Each row of a before or after table is a point. The points were changed in one or more steps. Then noise was added and the rows were shuffled. The steps act on columns, c1 being the first. What was done? A step turns or swaps two columns, mirrors them in a line or flattens them onto one, adds a multiple of one to another, or multiplies or shifts one. Angles are multiples of 10 degrees, from the lower column toward the higher: turns from -170 to 170, lines from 10 to 170 but not 90. Use the fewest steps. Two steps may share a column if one is a turn and the other turns, adds or multiplies; they go together, in the order done. Otherwise the lowest column goes first.
In the rows, zero is written as 128.

Before (11 x 3)
[[ 52 157 104]
 [104 165  94]
 [111  64 119]
 [105 154  95]
 [ 97 128 249]
 [121 164 129]
 [123 110  94]
 [101 159 130]
 [116 144 102]
 [107 113  94]
 [ 96 156  94]]
After (11 x 3)
[[130 165 133]
 [154 144 116]
 [155 113 106]
 [167 154 117]
 [148  63 133]
 [201 158 160]
 [ 75 130 240]
 [167 113 115]
 [146 159 146]
 [170 165 120]
 [172 156 123]]
Steps: mirror c1 and c3 in the line at 110 degrees

Before (13 x 6)
[[ 89 140 166 159 133  49]
 [118 111 123 118  82 178]
 [ 77 145 210 134 205 118]
 [160  90 120  95  51 176]
 [ 98  74  51 102 153 128]
 [140 124 143 111  99 214]
 [ 98 131 178 173 175  87]
 [153 167 173 174 183  72]
 [109 135 142 105  75 201]
 [153 121 111 130  79 162]
 [117  57  93  73 177 172]
 [123 178 113 136  97 156]
 [107  81 117 156  83 235]]
After (13 x 6)
[[144 125 142 115  97 214]
 [120 111 122 116  82 178]
 [ 84 141 167 154 134  50]
 [122 177 112 135  97 157]
 [126  57  92  72 175 172]
 [113 136 142 103  74 202]
 [153 121 110 135  79 162]
 [ 91 131 178 167 174  85]
 [104  81 117 152  83 236]
 [ 77 146 210 126 206 120]
 [167  89 119 102  51 176]
 [104  75  51  98 152 127]
 [144 167 172 177 184  74]]
Steps: turn c1 and c4 by 10 degrees

Before (14 x 11)
[[144 110 103 208 179 100 135 196 195  69 165]
 [122 129 137  70 129 103 116  83 164 203 134]
 [137 127  91 133 108 119 248 216 174 127 226]
 [103 122  88 169 101  46 157 196 150  95 113]
 [153  97 108 128 107 127  94 101 145 214 122]
 [135 111 145  99 185 101  94 124  76 229 132]
 [178  60 129  59 141  94 150  64 109 170 130]
 [157 133 111  54 152 114  98  78 151 184 116]
 [111 151 163 167 107  84 177 160 162  73 195]
 [ 98  94 150 130 145 142 185 206 181 106 122]
 [166 136 128  86 189  59 128  89 157 222  88]
 [102 158  79 179 156 140 192 154 136  80 134]
 [146 153 101 117 125 113 145 224 149  64 163]
 [ 86  87  88  60 160  73 108  87 150 183 163]]
After (14 x 11)
[[114 147  81 180 155 140 192 162 106  80 121]
 [137 139 164 167 108 164 177 166  90  73 201]
 [158 108 107 127 106 123  93  92 131 213 126]
 [148 143 137  69 129 120 115  84  97 201 152]
 [167 149 111  54 152 109  97  83 131 186 133]
 [100 112 144  98 184 118  94 119 171 230 152]
 [141  68 151 131 147 130 185 190  70 105 113]
 [166  96  91 134 108 209 247 212 101 127 186]
 [112 102  88  58 160 131 110  76  83 184 192]
 [183  87 103 207 180 146 134 184  86  68 171]
 [155 120 102 117 124 151 145 228 123  65 160]
 [177 149 127  85 189  59 128  94 131 222 168]
 [156  85 130  58 140 112 149  45 176 169 159]
 [123  99  88 169 102  73 157 189  96  95 191]]
Steps: mirror c1 and c9 in the line at 20 degrees; turn c2 and c8 by 20 degrees; turn c6 and c11 by -60 degrees

Before (12 x 18)
[[150 146 121 128 176  73 146 100  91 118 128 132 169 103  26  74  81 199]
 [100 112 136 132 138 114 142  91 164 107 111 185 169 199 148 212 163 156]
 [107  54 138 127 176  61  59  87  95 143 139 130 180 179 144 143  89 143]
 [158 124  78 119  72 160 120 134  96 124 147 192 110  68 137 121  94 101]
 [105  12 133 122 176 103 106 122 203  64  81 153 194 237 160  87  73 132]
 [134 145 112 151 135 231 117 103  99 160 130 193 139  64 100 123  92 210]
 [166  96  83  85 158  64 160 218 106 133  87 173 132 101 173 103 157 152]
 [107 140 134 137 108 171 153 141 110 117 170 100 167 100 107  92  94 183]
 [ 96 178 122 155 110 127 138 196 123 112 138 197 138  61 174 105  69 123]
 [149 157  64 138 117  68 131 105 209  63 148 139 199  56 108  82 238 194]
 [150 160  52 126 176 168 152 105 140  17 149 123 119  80 152  68 216 198]
 [109 172  65  94 160 134 153  86  99 106 100  89 194 103 110  69 100 198]]
After (12 x 18)
[[151 160  52 127 155 166 152 105 140  16 147 124 119  81 152  67 215 198]
 [106  12 133 122 174 102 107 123 203  64  81 152 194 238 161  88  73 131]
 [100 111 136 133 129 113 143  90 164 105 111 185 169 199 148 212 163 156]
 [106  54 138 126 173  61  59  87  95 143 140 130 180 179 146 143  89 142]
 [ 97 177 121 154 111 127 139 195 123 114 138 196 139  61 174 106  70 124]
 [165  95  83  86 150  63 159 219 105 134  87 173 132 100 171 103 158 153]
 [158 124  77 121  79 160 121 135  98 124 148 191 109  69 136 123  93 100]
 [109 171  64  94 139 135 153  86 100 106 101  90 195 103 111  69 101 198]
 [107 141 132 137  90 170 152 141 110 118 169 100 166 100 108  92  95 184]
 [150 146 121 130 153  73 145 100  92 117 129 132 169 102  28  75  82 199]
 [134 147 110 152 110 230 118 103  99 160 130 193 140  64 101 124  92 210]
 [148 157  64 138  97  67 131 104 210  63 147 140 198  56 109  82 238 193]]
Steps: add -0.3 times c18 to c5

Before (9 x 32)
[[109  90 177 247 167  98 118 140 176  93 103 174 170  79 224  98 192 120
  108  62 105 153  77  65 107 148 137 129 136 188  33 147]
 [159 111 127  85 138 182 134 106  44 152 149 146 139  69 137 104 125  90
   77 109 159 187  88 141 198 103 175 101 133   7 130  51]
 [102 140 141 130 129  85 105 156 108  89 157 149  97 176  39  88 136 177
  140 138 125 185 182 164  96 194 153 144  79 162 169 133]
 [154  79 152  88 170 142  66  72 120  86 163 169  70  69 139 206 126  96
  101 141 175 114  84  76 113 115 108 110  85 115 103  45]
 [102 143 150  79 149 180 122  93 150  50  98  91 110 141 243  75 109 124
  155 138 105 121 118 162 127 133 174 168 240 108 138 132]
 [112 157 172  64 162 110  26 124 121 155 140 181 149 117 119 161  78  72
  145 110 133  48  85 131 107  96 143 151  92 126  65 163]
 [ 79  99 179 129 139 188 209  97 199 146 142 208  67  90 175  68 177  80
  158 146 128 153 122 131 170 132 114 150 129 174 162 175]
 [108 159 158 130 125 151 167 131 102  84 197 115 187 166 117 133 188 128
  135 144  72 201 214 109 109 123 152 115 197 118  80 158]
 [111  59 119 196 122 100 124  79 155 236 152  97 112 173 175 147 128 176
  160 170  89 139  92 148 249 146 105 129 118 124  92 102]]
After (9 x 32)
[[114 155 173  65 107 111  23 126 124 155 143 191 147 114 119  74  78  73
  146 112 132  49  86 131 109  98 144 151  95 123  84  98]
 [158 106 125  81  80 183 130 107  44 152 147 121 136  72 137 127 122  89
   74 112 157 187  91 142 197 105 171 100 134   9 151 193]
 [ 75  96 178 130 130 186 206 101 197 147 144 219  67  91 177 154 179  83
  161 143 131 154 119 132 168 133 119 149 129 171 196 110]
 [111  91 175 246  93  97 118 139 176  92 105 178 170  78 226  34 191 119
  105  64 102 151  79  61 110 146 137 130 137 186 144 108]
 [ 99 140 144 129 128  83 104 156 111  92 158 146  96 175  38 161 136 180
  143 138 122 185 184 161  97 195 151 147  79 163 176 133]
 [109  60 122 197 128  99 125  78 154 237 148  97 117 170 178  98 125 178
  162 171  87 140  91 153 248 145 105 132 116 125 104 144]
 [107 151 158 122 152 147 165 133 100  84 198 129 190 167 117  85 189 131
  136 145  72 203 215 112 108 123 149 113 198 115 118 101]
 [152  78 149  90  44 141  65  73 119  85 162 138  66  69 139 120 124  94
  104 142 176 115  79  80 114 116 112 110  87 116  45 189]
 [102 141 150  80 119 181 123  95 149  47  98  89 108 140 239 128 108 122
  156 139 106 120 121 159 124 132 174 170 240 109 181 101]]
Steps: turn c12 and c32 by -20 degrees; turn c5 and c32 by -150 degrees; turn c16 and c31 by -80 degrees

Before (11 x 64)
[[187 204 152 143 146 153 112  96 165 148 191 187  44  69 152 118 164 193
   61  90 148  98 115 174 135  53  80 138 124 164  49  81  67  77  56 164
  135 100  69  77  34  79 195  52  81 133  69 145 138 101  66 152 152  90
  128 112  89 143  39 201 105 109  73 100]
 [101 236 121 105  97 211 102 112  71 190 124 180  63 155 199 160 153 155
   68 186 129  81 154 112 137  59 167 135 108 207  63 163 113  86 144 157
  149 146  96  82  30 164  77  60 120  74 134  62 154 113 158 165 133  61
  182 105  86 156 161 198  98 154 150  79]
 [174 223  63 178 212 178 204 170 159 156 118 100 162  85  86  88 106  66
  161 214 116 201 126 151  60 151 165 213 103 192  58 189  42  75  67  69
  139 168 131 103 162 172 187 151 109  64  85 167 122 190  72 151 163 144
  163  56  93 189 158 146 145 126  92 102]
 [131 220  95 115 113  92 145 213 142 122 181 148  53 136 192  88 160 105
   90 139  88 118 189 130  81  57 139 167  72 112 112 192 149  86 113 114
  128 202 191 126 160 114  90 112  57  96  83 175 105 212 102 190  97  77
  228 148  96 201 164 162 141 113  94  85]
 [ 81 137  67 120 209 141 146 184  67 127  99  78 168 183 108 102 203 188
  161 116 143  82 189 105 136 113 127  98  60 111 143 121 161 143 113 152
  128 156 108 116 122 145  81  50  99 160 176  62 129 131 171 114  46 123
  153  44 128 176 100 134 176 142  97  97]
 [189 140 124  68 136  89 181 217  89 173 113 134 178 118 105 165 139 172
  132 145 146 125 177 142 125  93 161 101  82  75 128 141 152 145 132 188
  117 115  96  83 128  59  92 177  78 135 127 145  66  90 132 119 164 137
  117 139 194 139 175 192 158 100 185 154]
 [ 66 142 114 146 219 177  92 100 119  69  67 117 178 127 128 124 124 118
   73 209  56 203 124 190 153 151 108 179  61 140 100  93 162 106 141  71
   58 201 173  50 162  86 187 144 141 137 115 166  83 169 176 100 137  20
  169  77 120 223  80 195 174 140 132  74]
 [153 151 185  86 106 101 167 116  89 152 142 146 117 124 107 161 189 189
   85 145  71 116  83 172 110 154 158 177 133  89 129 193 157  77 101  88
  142 160  85 115  93  66 136 107 118 129 161 110 133 153  68 119 127 136
  111 161  85 131 156 116 158 108 150 139]
 [151 157 139 183 124  97 113 117 121 141  86 143  55 134 166 107 218 127
  114 172  96 114  82  88 122 111  83 164 144 122  26 146  77 179 127  69
  138 163 171 115 104 170 113 121 169 143 122 178  84 123 145  85  72  71
  209  66 116 180 108 137  75 150 161  86]
 [190 116 156 167 111 101 157 222 119 112 185 139 152 185 184  82 134 155
   93 143 170 111 167  94  65  99  83 147 140 208  46 152  93  79 131 198
  164  92  54 132 115  74 109 123 145 123 101  78 100 142 195 191 129 135
  183 172 167 146  60 108  74 102  93 122]
 [136 124 107 181 168 121 181  90 177  74 179 162  85 167 186  98 134 187
  132 138  74 114  97 143 113 136  88 137 159 104 109 189 138 164  69 143
   84  94 175 115 161 133 161 160 186 143 121 166 113 127 193 170 165  83
  171  82 186 231 155 218  72 182 198 134]]
After (11 x 64)
[[152 156 139 182 122  97 111 117 122 141  87 143  55 134 166 108 221 126
  113 174  97 114  80  88 122 114  25 164 143 122  83 145  77 181 128  69
  138 162 170 116 107 171 113 121 169 143 123 177  86 123 144  83  72  72
  210  66 116 182 109 136  77 150 162  86]
 [100 236 121 105  99 212 101 111  69 191 125 178  63 154 199 160 152 155
   70 186 130  81 155 109 136  59  62 135 109 207 167 161 114  87 143 159
  148 143  94  83  31 164  79  59 119  75 135  62 153 114 157 168 131  61
  181 103  86 155 160 198  98 151 152  78]
 [ 81 136  69 119 208 142 145 182  67 126  97  76 169 183 109 102 203 186
  163 116 141  84 191 105 135 113 142  97  60 113 128 120 161 144 113 152
  128 155 107 117 123 144  82  52  97 161 174  63 131 132 173 113  45 124
  153  44 130 176 100 133 176 142  95  96]
 [153 151 185  85 107 100 168 116  89 152 144 145 116 125 107 160 191 188
   84 145  72 116  83 172 108 153 128 177 133  88 160 191 159  77 101  88
  142 162  83 115  92  66 136 107 119 131 161 108 135 153  67 119 127 135
  111 160  85 130 157 116 159 108 149 138]
 [132 219  93 115 113  91 145 213 142 121 180 146  53 136 192  87 160 105
   92 140  87 118 189 132  82  56 113 167  72 112 138 193 149  87 115 113
  126 202 191 128 159 112  90 112  57  96  82 174 105 212 102 192  96  77
  229 148  98 201 166 161 141 113  95  85]
 [137 125 106 181 168 123 182  90 177  75 179 161  85 166 184  97 135 186
  132 137  74 113  97 144 113 137 110 137 159 104  89 188 142 164  68 143
   84  94 175 117 161 134 159 160 185 142 120 166 113 128 192 168 164  81
  173  82 185 231 155 216  72 181 198 133]
 [190 142 124  68 136  89 182 218  89 172 113 133 179 118 105 164 139 172
  132 145 146 127 178 142 125  94 128 104  82  75 163 141 151 144 132 188
  118 113  96  83 126  58  92 177  78 135 126 143  66  89 130 117 165 137
  118 140 194 138 176 192 158 101 186 155]
 [190 114 154 167 111 101 156 220 119 111 185 139 150 185 184  81 137 153
   93 143 169 113 166  94  68  98  44 147 140 210  81 152  94  80 130 199
  164  91  54 132 116  72 110 123 144 121 100  78  99 141 194 192 127 135
  181 172 166 146  59 110  74 100  93 122]
 [186 203 154 143 146 153 112  96 166 150 190 188  44  70 152 120 164 195
   61  89 147  97 115 173 137  51  46 138 125 164  80  81  69  78  55 164
  135  97  70  77  35  79 196  51  82 131  67 144 137 103  66 152 152  91
  129 112  88 142  39 202 105 109  72 100]
 [ 66 143 115 145 218 176  90  99 120  68  68 117 180 129 128 123 125 117
   73 210  55 202 124 191 153 151 101 178  61 141 107  92 162 107 144  71
   57 202 175  50 159  85 187 145 140 137 114 166  83 168 176 101 137  23
  169  79 121 224  80 196 174 140 133  74]
 [173 223  63 178 212 178 202 173 160 156 119 100 164  84  88  88 107  65
  161 215 115 200 126 150  60 152  60 211 102 191 165 187  41  74  66  69
  138 170 132 101 160 173 186 151 111  63  84 166 123 190  73 150 164 145
  164  56  92 189 155 147 145 126  93 102]]
Steps: swap c27 and c31

Before (9 x 64)
[[214 110 173 104 137  81 181 133 109 151 147  70 156  75  85  83 142 110
  159 166 156 156  74 148  51 140 117 140  98 136  94  68 142 103 108 108
   91 169  61 103 148 107 125 113 117 127 118 150 163 155 147  96  89 139
  109 129 102  99 115 108 120 113  97 135]
 [214 179 171 130 114 201  90 196 182  58 156 130 142 172 190 143 154 142
  171 134 185  87 116 148 109 120  75 126 143 199 126 137 112 143 119 183
  112 121 139 150 139  57 141  59 124 132 139 116 171  79 125 108 139 166
   89 147 129 163 157 144  97 159  69 123]
 [111 141 135  94 127 192 129  98 138  75 127  84 132 100 129 110 165 107
  104  73 109 153 135 128 105  89 162 130 142 129 156 127  94 133 135 184
   89  91 127 156  74 129 191 167 134  93 159 189 131 143  98 148  76 165
  149 172 131  78 194 126 143 135  98  93]
 [107 127 121 117 161 163 121 101 145 142 163 127 115 128 165 167 184 112
   88 181 135  90  77 123 132 137 120 168  91 179 151 111 193 133  70  74
  132 218  98  92 169 157 126 149 162 129 178 164 161 123  87  98 112 153
  108 123 116 115 129 166  85 103 133  79]
 [126  86 104 125 151  83  75 113 117 148  82 132 136 100 141 130 142 142
  133 131  94 168 155 136 131  82  80 161 123 135 108 147 122 176  89  99
  159 161 110 100 160 171 154 124 142  98 131 135 159 129  92 113  99  68
  112 179 134 134 132 158 114 108  70 140]
 [145 104 146 146 122 129 132 152 156  91 119 150 107 117 106 139 128  88
  138  61 151 133  89 129 117  87  59  78 134 155 112 138 193 115  68 123
  123  84 130 158 126 154  89  93 162  61 106  96  85 156 113 125 111 127
   51 155  95 164 168 116 145 104 161 139]
 [152 165 107 109 123 169 124 139  90 151 131 149 118 111  91 171 113 175
  142 117  49 138 151 157 110 168 127 131 135 172 148 125 174 164 122  99
  112  83 156 104 126 142 125 139 124  61 101 122 157 141  90  87  83 127
   99 130 136 108 153 131 173 104 151 120]
 [143 160 129 104 194 154 105 155 130 198 129  97 156 152 124 114  73 146
  163 148 176 105 103 177 104 155 131 159 148 113  96 167 153 130 147 191
  128  92 219 184 175 164 183 144 103 145 102  79 128 150 131 147  93 157
  161 118  73 178 148 112 118  92 125  73]
 [146  88 150 114 140 182 127 139  95 113  72 110  91  92 204 111 142  89
  126 146  78  83 207  76 116 116 120 120 126 113 125  90 174 147 131 117
  161 120 147 151 128 143 124  80 102 129 166 120  70 158 122 102 115 172
  130 193  93 170 115 120 208 205 103  77]]
After (9 x 64)
[[214 180 172 130 113 202  89 195 182  57 156 129 142 173 189 143 154 142
  171 135 185  86 116 149 109 120  74 125 143 199 126 137 174 143 128 182
  112 121 139 150 138  58 141  59 125 133 139  74 172  78 125 107 139 166
   89 134 130 163 157 144  96 158  69 123]
 [144 104 146 147 122 129 132 152 156  91 120 150 107 118 105 140 130  89
  136  61 151 133  90 129 117  88  60  77 134 155 111 136  64 117 212 124
  123  84 131 159 126 154  91  93 162  61 107  23  84 156 113 124 110 127
   50 129  95 164 169 116 144 104 161 138]
 [127  86 106 125 151  83  75 112 118 148  81 132 138  99 141 130 142 142
  134 130  95 168 155 137 131  83  80 160 122 135 108 148 190 176 159  99
  160 162 111 100 160 170 154 125 142  98 131  59 160 129  91 112 100  68
  112 172 135 135 132 158 115 108  70 141]
 [152 165 106 108 122 168 123 139  91 151 132 148 118 111  92 171 114 175
  142 116  48 137 152 157 110 169 127 132 136 173 149 125  37 163 154  99
  113  82 155 105 126 142 126 139 124  61 101 115 157 141  91  87  83 127
   99 125 136 109 153 131 173 104 151 119]
 [143 159 129 104 194 154 105 154 129 198 129  97 155 152 125 114  72 146
  161 148 176 106 102 177 104 155 130 159 149 114  95 166  50 130 123 190
  127  92 220 184 174 164 183 145 104 145 102  50 128 151 132 147  95 157
  161  88  73 178 147 110 119  93 125  74]
 [146  89 150 114 139 182 127 139  94 115  72 109  92  92 203 111 143  89
  126 145  77  83 207  76 115 116 119 119 125 114 126  90  23 148 149 117
  160 120 146 151 127 143 124  80 102 129 167   9  70 158 122 103 114 172
  130 174  92 171 115 121 210 206 103  76]
 [112 142 135  93 126 192 129  99 138  76 127  84 132  99 130 111 164 108
  105  73 109 152 136 128 106  88 162 131 142 129 157 128 192 132 104 184
   88  91 127 157  73 128 191 167 133  93 159 174 131 143  98 147  76 166
  149 201 131  78 193 126 143 135  97  93]
 [106 128 120 118 162 164 121 101 146 144 162 127 115 128 164 168 184 112
   87 179 136  90  75 123 132 137 119 167  90 178 151 111  61 133 211  74
  131 218  97  91 169 157 126 149 163 130 178 205 161 123  87  98 112 153
  109 148 117 115 130 166  85 101 133  77]
 [213 109 176 104 137  80 182 132 109 150 146  69 157  76  87  84 143 109
  157 167 157 156  73 148  51 139 118 141  97 136  94  67 123 103 152 109
   91 169  61 102 148 106 125 114 118 127 120 168 163 155 148  96  89 139
  108 143 104  99 116 108 120 114  96 135]]
Steps: turn c33 and c35 by 150 degrees; multiply c33 by 2.5; turn c48 and c56 by 40 degrees; multiply c48 by 2.5
